Every row gives one point. Any point is a mix of the corners, with weights that add up to 1. It lies inside the corners' shape when no weight is negative. Is each point inside? If not, which corners have a negative weight?

Corners:
(1): 42 40
(2): 31 -31
(3): -38 -45
Points:
4 6 => outside (2)
-29 -41 => inside
-3 7 => outside (2)
-18 -15 => outside (2)
-30 -39 => inside
-13 -11 => outside (2)

Corners:
(1): -5 46 50 20 40 -38 25 39
(2): -39 -2 -13 38 3 -19 12 8
(3): -33 24 27 39 -18 -21 -24 28
(4): 14 -18 2 -4 -38 39 7 -21
(5): -42 49 34 17 18 13 -6 49
(6): 8 -80 -39 -32 -66 -7 40 -58
(7): 27 -15 3 5 24 -29 49 44
(8): -37 17 -1 10 21 -2 -58 18
(9): 40 -9 -45 -38 -49 28 1 -30
Points:
-3 -5 3 9 -9 -10 8 13 => inside
2 -19 -7 -12 -38 10 7 -21 => outside (2, 7)
27 -37 -20 -30 -41 14 35 -28 => outside (2, 3, 8)
3 -13 -17 -4 -23 2 1 -2 => outside (1)

Corners:
(1): 0 4 -22 4 24 -27 21 -32 23 15 -13 -13
(2): 2 1 -14 -9 -44 -14 -26 31 38 4 32 -31
(3): -80 7 -70 -17 38 -19 -9 5 -17 6 -24 76
(4): 4 -29 1 -1 -56 106 -26 -31 -37 -60 -5 1
(5): -47 66 -2 27 13 -1 65 -25 7 41 -17 -36
(6): -24 27 -20 2 -6 -14 79 28 15 41 -19 23
(7): 0 3 2 -22 25 -30 -25 26 29 27 14 15
(8): 18 -53 30 11 14 -44 -13 24 61 -84 14 -33
(9): -7 -20 22 -10 -22 -8 -1 -30 9 -50 -13 -18
(10): 16 54 6 11 4 -27 62 -34 -11 35 23 -29
(11): -15 33 -26 -5 21 -55 1 46 39 -12 -23 -21
(12): -9 -41 -14 -3 -6 73 -28 14 -64 -24 -11 -22
(13): 19 -5 -14 40 -69 6 -6 19 -6 15 8 22
Points:
-26 16 -24 7 -31 0 9 -1 9 4 -13 11 => outside (7, 8, 10, 12)
-3 10 -5 7 -11 7 18 -7 -4 0 0 -10 => inside
-20 28 -1 16 -2 -28 25 -21 18 21 6 -15 => outside (4, 6, 11, 12)
-7 -2 -1 6 9 -23 9 6 26 -20 -3 -18 => inside

Corners:
(1): 9 2 -4 -13 4 -7 -20 -4 -2 4 -8 2 10 17 -10 7 -5 0 33 -1
(2): -9 11 -28 -6 22 10 -5 73 -27 15 -48 25 23 6 29 13 -3 29 9 5
(3): -1 5 -3 -3 0 -2 -22 -3 7 -30 15 -2 1 -6 65 10 22 0 -5 6
(4): 5 -20 37 -3 -1 -19 5 -12 -25 2 15 10 8 -17 29 -14 15 -17 -7 -18
(5): -10 -16 5 -13 -16 6 2 13 9 -11 16 -3 0 11 -24 13 -4 -13 -13 -18
(6): 9 31 -9 -3 0 -13 18 -9 15 -14 22 28 -23 -29 3 14 -31 1 8 -26
(7): -1 -11 9 9 3 20 -30 -6 -2 11 12 41 0 3 -31 0 4 0 -16 -11
(8): -1 0 -11 -16 19 -5 1 -2 -33 -50 10 15 -4 -10 23 17 -6 6 -15 8
(9): 7 -15 -8 -3 -24 17 3 -6 -20 8 17 -10 -23 -18 1 14 13 -8 17 -10
(10): -8 1 2 -2 -14 -6 20 -6 10 25 25 -2 -20 14 4 23 5 -2 35 9
(11): -10 -9 -18 18 0 -31 -27 -13 17 -33 19 13 -3 4 -15 12 9 -7 -15 0
(12): -5 -15 20 -9 -22 11 13 -4 1 -7 -30 -9 -12 9 -23 -10 4 -11 -12 -15
(13): 18 -15 10 7 -5 -6 5 -18 -3 21 15 -2 -3 9 -12 6 -4 -3 -11 -1
(14): 29 -18 21 -17 13 5 -4 -8 -21 0 8 24 9 -25 -13 -7 13 8 1 9
(15): -2 4 -6 3 6 -42 -4 -13 14 11 18 0 -12 10 -5 -28 -31 35 -16 8
(16): -8 23 -12 4 -4 12 1 -9 19 9 11 -5 -4 7 -16 -17 9 0 -13 9
(17): -11 -25 4 8 5 8 6 -7 2 -15 14 -16 10 -21 -12 6 -8 4 -4 16
(18): 3 -8 -18 -2 24 10 -8 5 -7 23 7 -4 -19 2 39 4 -7 -12 -8 -11
(19): 2 -34 9 121 -13 23 -13 -8 22 -53 -6 -4 -8 -18 -24 -82 17 0 26 8
(20): -8 30 -21 4 15 -10 -41 24 11 16 21 -8 2 17 -1 -21 -28 27 -23 87
(21): 10 28 25 -4 6 -13 -20 5 -6 23 29 -13 -29 5 23 12 6 2 -2 -7
Points:
-1 -5 -3 11 3 -9 -20 -12 -3 -19 12 4 -9 -7 8 -7 -3 0 -3 -1 => outside (2, 5, 10, 13, 14, 16)
-3 -3 0 13 0 1 -12 5 0 -2 3 5 -6 6 1 -11 6 4 3 6 => outside (6, 13, 17)
3 2 -3 -1 6 -2 -3 5 -5 0 6 9 -4 -6 8 2 -5 3 -1 0 => inside
0 -10 5 1 -2 0 -4 -2 -5 -5 3 3 -3 -1 1 0 7 -3 -2 -7 => outside (6, 20)
-2 -4 1 1 -1 0 -5 0 1 -3 4 -1 -2 0 -6 -3 -3 2 -3 8 => inside
-1 -7 -4 6 -1 3 -4 -10 5 -12 16 4 -6 -7 -5 -4 -2 2 -8 10 => outside (1, 2, 4, 21)
-3 6 -8 -6 3 -4 -9 3 -1 6 13 5 -3 4 8 10 -4 4 -3 7 => outside (12, 14, 19)
1 3 -1 4 -1 -9 -2 0 1 1 11 13 -12 0 -5 3 -11 1 0 -9 => outside (3, 14, 16, 17)
